Each wall is flat, endless, passes through zero and stands at right angles to its row. A trip goes straight from one point to another. Which walls does it cross, in order?
In the rows, 128 means zero.

Walls:
(1): [122 147]
(2): [141 161]
(3): [ 67 123]
(4): [143 153]
(5): [153 148]
(6): [142 158]
(7): [109 120]
Trips:
[ 59 143] to [102 148] => 2, 6, 4
[108 124] to [183 120] => 1, 3, 7, 5, 4, 6, 2
[141 150] to [137 126] => 1
[156  84] to [137 145] => 5, 4, 6, 2, 1

Walls:
(1): [124 119 118 125 106 132 128 118 163 135 117]
(2): [ 79  62 163 111 160  85 110 205 190  99  89]
(3): [127 151 133 146 114 147 135 171 136 136  96]
(4): [117  72  50 119 149 119 109 108  78 126 156]
(5): [118 113  91 111 160 128  84 133 154 104 101]
(6): [144 150  84 152 135 108 119 142 120 126 119]
(7): [137 113  97 165 155 108 123 145 117 111 127]
(8): [163 124 131  88 143 153 175 113 102  94 127]
Trips:
[111 141 160  92 176 117 125 128  73 182  78] to [135 141 163 104 129  90 107 116 122  87 125] => 3, 5
[ 61 107 124  97 143 117 111 151 128 111 135] to [151 112 145 146 128 159  98  78 112 101 132] => 7, 8, 2

Walls:
(1): [144 113 167 116 160  97 130 167 151  81 149 131 140 100 118 135 144 158
  97  96 108 140 126  95]
(2): [147 174  89 126 160 104 182  87 113 115 146 124 116 149 136 138 137 119
  96 149 133 150 180 165]
(3): [119 170 155 141 140 128 172 134 144 163 118 153 120 155 126 123 120 101
 130 127 103 127 171 101]
(4): [145 157  97 101 160 110 150  97 118 127  97 154 164 102 160  74  99 144
 119 148 164 116 136 148]
(5): [113 131 136 153 108  84 120 136 156 145  84 156 123 190 159 149 145 125
 155 109  99  81 120 119]
Trips:
[115 115 146 157 111 103 159 146  61 157 124 132  97 144 151 118 131 124
  90  83  99 129 115 134] to [ 65 148 159 119 154 133 167 101 109 137 157 106  85 107  79  87 146 133
  93 135 138 112  99  95] => 5
[104 172 154 161 116 154 100 117 155  98 135 128 136 117 163 172 138 114
 134 112 117 155 112 184] to [128 157 161 159 145 103 119 125  92 153 119 100 177  92 168 118 139 127
 196 119  96 122 174 116] => 3, 2, 4
[118 122  99 125  80 138 106 146 136 183 172 116 143  98 135 157  97 121
  66 127 141 151 127 140] to [138 142 135 144 140 106  79  88 151 142 156 107 135 129 139 136  84  76
 107 136 148  94 117 113] => 4, 5
[145 162 124 145 179  71 102 112  87 130 103 149 148 124 154 161  91  97
 141 156 150 110 110 114] to [108  89 126 113 111 111  73 150 134 120 114 152 148 153 146 141 114 142
 123 124  83 114 132 126] => 3, 2, 1, 4
[135 152 148 105  80 105 139 159 130 104 123 162 140 137 126 123 127 183
 137 153 149 128 108 118] to [163 108 148 115 122 131  79 126 158 109 181 119 114  73 173 131 104 116
 146 168 100 134 159 116] => 5, 4

Walls:
(1): [107  95 111 144 100 113 118 144 132 183 141 120 132 137 133 144 144 183
 139 135  97 130 140 123 125 153 138 189 159  92  99 144  82 122 108 124
 166 122 149  93 108 144 110 138 136 123 162 165]
(2): [136  88 179  92  93  63 120 114 116 181 117 147 171 133 141 147  87 146
 167 132 180 162 138 135 150 117 129 106 127 144 156 107 135 101 117  68
 169 155 144 147 136 136 132 145 126 130 117 135]
(3): [ 88 108  82 125 135 128  92 166 146 165 151 134 113 145 151  98 137 111
 108  68 129 124 140 130 105 149  89 114 135 120 165 144 132 171 168 132
 159 158 105 182 164 134 156 124 185 109 147  89]
(4): [ 93 169 133  76 146 100 140 139 123  83 126 148 137 129 145 103 111 173
 105 105 152  89 128 154  90 128 102 109 107 148 135 112 106 151 116 138
 142 157 108 128 143 167 144 128 107 177  85 130]
(5): [114 179 151 121 124 135 131 191  99 147 112 132 138 102 115 139 146 106
 198 111 115 104 177 142 133 150  59 128 126 133 103 124 149 149 119 140
 143  71 160 111  72 168 129  86 105 160 140  61]
(6): [160 138  97 146 129 140 111 123 123  95 127 102 150 126 113 110 149 130
  98 143  83 110 103  85 144 150 161 112 112 172 146 128 125  84 123 139
 128 166 128 116 120 122 150 165 139 119 153 140]
(7): [126 140 109  89 140 139 148 134 153 133  71 176 144 147 103  69 146 177
 125 184 115 123 144 106 111  72 130 106  74 142 131 128 121 170 108 122
 111  86 129 142 123 163 112 127 127 110 145 135]
(8): [ 98 122 143 107 136 105 128 129 147 135 110 157 102 160 139 136 166 131
 127 138  87  99 165 102 148 132 117 148 132  72 163 151  57  84 118 179
 135 117 112 138 170 143 160 156 118 169 137 141]
Trips:
[159  99 194 152 132 124 147 126 115 144  97 139 140 156 156  96  85 129
 130  88 135 132  76 164 132 129  75 109 122 119  80 106 191  81 143 146
 104 140 133 161 153 129 108 100 133 114 134  97] to [141  99 110 133 134  90 116  95  91 117  99 123 105 156 140 144 146 107
 140 137 136 137 116  66 138 139 152 174 140 138 159 121  90 144 123 116
 141 129 113  76 130  74 140 163 162 117  79 168] => 5, 3, 6, 8, 1
[105 181 108 148 146  74 137 158 125 102  89 127 115 134 135 164 169 121
 145 124 135 138 146  82 161 144 146 116  90 141 129 114 103 111 129 102
 123  96  73  81 148 134 139 141 121 176 128 122] to [164 144  97 122 120 140 127 101 154 113  55 163 144 134  79 112 121 119
 129 109 137 142 142 138 117  84  85 145 136 107 119 101 103 136 106  85
 117 108 117 145 144 162 171 127 101 156 168 115] => 6, 2
[152  88 133 103 119 120 111 129 127 100 173 133 115 103 121 128 133 180
 137  92 133 222 133 108 108  85  82 130 123  93 143 143 127 117 111 147
 148 155 173 164 143 114 127 123 124 110  94 110] to [ 65 155 114 110 125 115 122 120  96  97 127 123 150 122 108 144 108  64
 159 131 179  84  56 154 112  46 139 127 130 190 110 125 136 180 214 156
  96 109 125 152 159 129 137 151 121 103 143 134] => 1, 7, 2

Walls:
(1): [ 47 171 155 120 145  76  91 158 103 142 138 147 122  74 118 145 143 140
 137 128 201 156 147 143 126 104 105 151 146 166 127  90 166  82 106 131
 141 101 110 124 144 111  98 148 137 105 129 119]
(2): [104 105 109 152  86 147 113 170 175 111 108 113 160 150 160 126 127 156
 103 160 137 117 162 165 157 152  90 142  91 156  97 109 108  87 159 158
 136 137  37 116 106 104 127 134 152  83  94 129]
(3): [142 116 155 137 119 166 168 173 133 114  81 142 111 171 113 138 174 100
 106 184 106 124 132 135 114 115 141 140 175 136 134 116  64  89 134 171
 102 127 115  63 109 125 122 161 129 165 142 130]
(4): [105 139  92 101 194 172 149 199 140 183 125 100  93 152 106 137  93  87
 143  98 148 161  76 116 133 133 161 134 113 166 122 129 142 106  80 113
 115 101 119 154 106 111 140 121 102  95 124 107]
(5): [155 142 139 151 121  96 174  97 171 124  88 133  98 151  70 136 176 152
 139  87 159 122 138 109 165 109 110 136 129 148 125 122 149 127 122 119
  98 134 118 115 164  69 169 123 126 157  99 126]
(6): [142 138 137 104  99 115 132  87 134 170 123 136  82 114 172 148 115 116
 124  77 109 118 111 145  97 117  67 142 129 159 133 136 133 107 146 182
  98 139 139 129 121 138 130  95 163 173 187 135]
(7): [100 169 167 113 118 158 121  71 134 127 101 113 125 141  94 162 146 127
 113  96  79  69 162 136 120 133 110  88 128 145  94  94 109 159 131 140
  94 170 133 150 134 167 162 162 134 155 140 114]
Trips:
[121 118 109 132 115 147 177 111 151 138 163 150 142 153 166 131 129  85
 137 120 127 156 154 140 136 150  86  88 118  91 140 150 155  82 148 107
  78 131 162 164 157 131 128  80 125 165  95 132] to [132 106 118 127 145  74 113 112 107 131 167  90 102 120 104 148  98 103
 111 153  89 105  95  94 135 127 117 129  99 150 129  91 143 173 152 107
 126 122 130 166 148 168 159 143 128 148 148 116] => 7, 5, 4
[150 124 100 130 154 132 125  85 128  96 115 141 151  82  89 171 150 143
  99 168  94 137 138 111 127 132 124 112 145 123 198  99 115 155  81 127
 122 122 154  99  92 132 154  40 145 112 117 122] to [148 120 114  94 185 135 104 145 108 148 166 147 153 107  66 119 150  92
 138  99  78 168 114 134  79 148 166 164 138 134 125  86 114  61 144 111
 116 119  88  94 127 106 120  94 147 117 152  65] => 7, 5, 4, 1
[127 113 128 122 150 129 156 150 139 164 134 110 163  69 126 158 120 106
 168 151 130 128 177 171 126 153  83  74 120 100 182 166 142 141 125 123
 160 123 147 115 141 149 169 131 113 135 108 128] to [141 118 146  91 130 142  89 107 150 124 153 118 135  82 102 120 108 129
 156 153  93 146 117 110 139 167 109 136 152 117 114 124 188 120  79  86
  75 136 151 122 112  92 122 123 106 121  84 131] => 1, 4, 5
[ 96 152 142 143 145  90 135 142 141 130 151 141 156 126 187 106 137 134
 112 137 126  81  97 140 149 101  95 166 153  94  98 129 130 144 122 169
 141 145 162  80 137 151 172 119 131 100 139 164] to [117 118 168 155 114 118 145 133  89 107 136 121 118 142  94  57 128 133
 112 116 182  82 171 112 125 120 122 142 118 170  96 143 163 188 132  88
 164 157 144 108 119 148 143  89 179  63  78 105] => 3, 6, 5, 7
[ 89 124 128 118 176 144 122 159 154 113 132 102 131 107 136  78 115 144
 126 125 167 139 138 129 144 120 186 138 100 130 137 148 128 178 139 120
 175  99 117 129 179 128  92 184  84 160 104 143] to [117 146 164 146  86 188 105 159 123 121 126 129 105  78 191 178 136 158
 129 131 119  94 137 138 109 129 139  89 155  96 126 152 154 130  99  96
 105  67 127 148 161 101 129 113 134 166 115  92] => 4, 7, 6
[140 149  99 146 166  82  94  82 135 115 148 170 116 129 117 142 126  91
 132 109 150 150 137 101 126 131  92  94 148  94 139 137 157 111  74 147
 117 167  96 154 168 164 179 111 131 126 130 137] to [137 141  96 121 139  95 116 128  70 165 107  85 152 122 159 103 157 120
  87 172 158 134 153 119 172 152  98 143 137 148 177 135 120 155 125 134
 107 131 175 161 126 108 171 127 110 131 113 139] => 7, 6
[102 191 151 129 119 133 118 113 135 129 146 101 139 123 152 101 120 142
 133  72 112  83 111 188 117 118 129 159 108 162 163 113 177 111  92 109
 142 101 117 186 141 160  69 143 149 135 114 154] to [ 97  97 131 147 172 130 170 150 147  94 117 153 119 123 150 142 125  70
  98  81 130  90 106 151 183 132 145  74 165 125  70  92 107 126  80 108
 189 122 142 154 131 157 149 143  72  60 138  84] => 6
[160  91 152 154 123 146 148 110 116 141 108 163  99 156 132  97  66 130
 149 125 156 106 152 160  72  77  90 151 159 139  72  91 125 104 111 129
 137 129  37 186 120 106 118 179  99 116 152 137] to [ 95 143 152 155 176 154 133 198 143 126 102 141 116 111 135 151  93 128
  93 146 112 108 110 135 161 145  92 112 139 163 117 119 109 137 125 102
  81 152 125 128 131  99 128 129 125 155 107 137] => 6
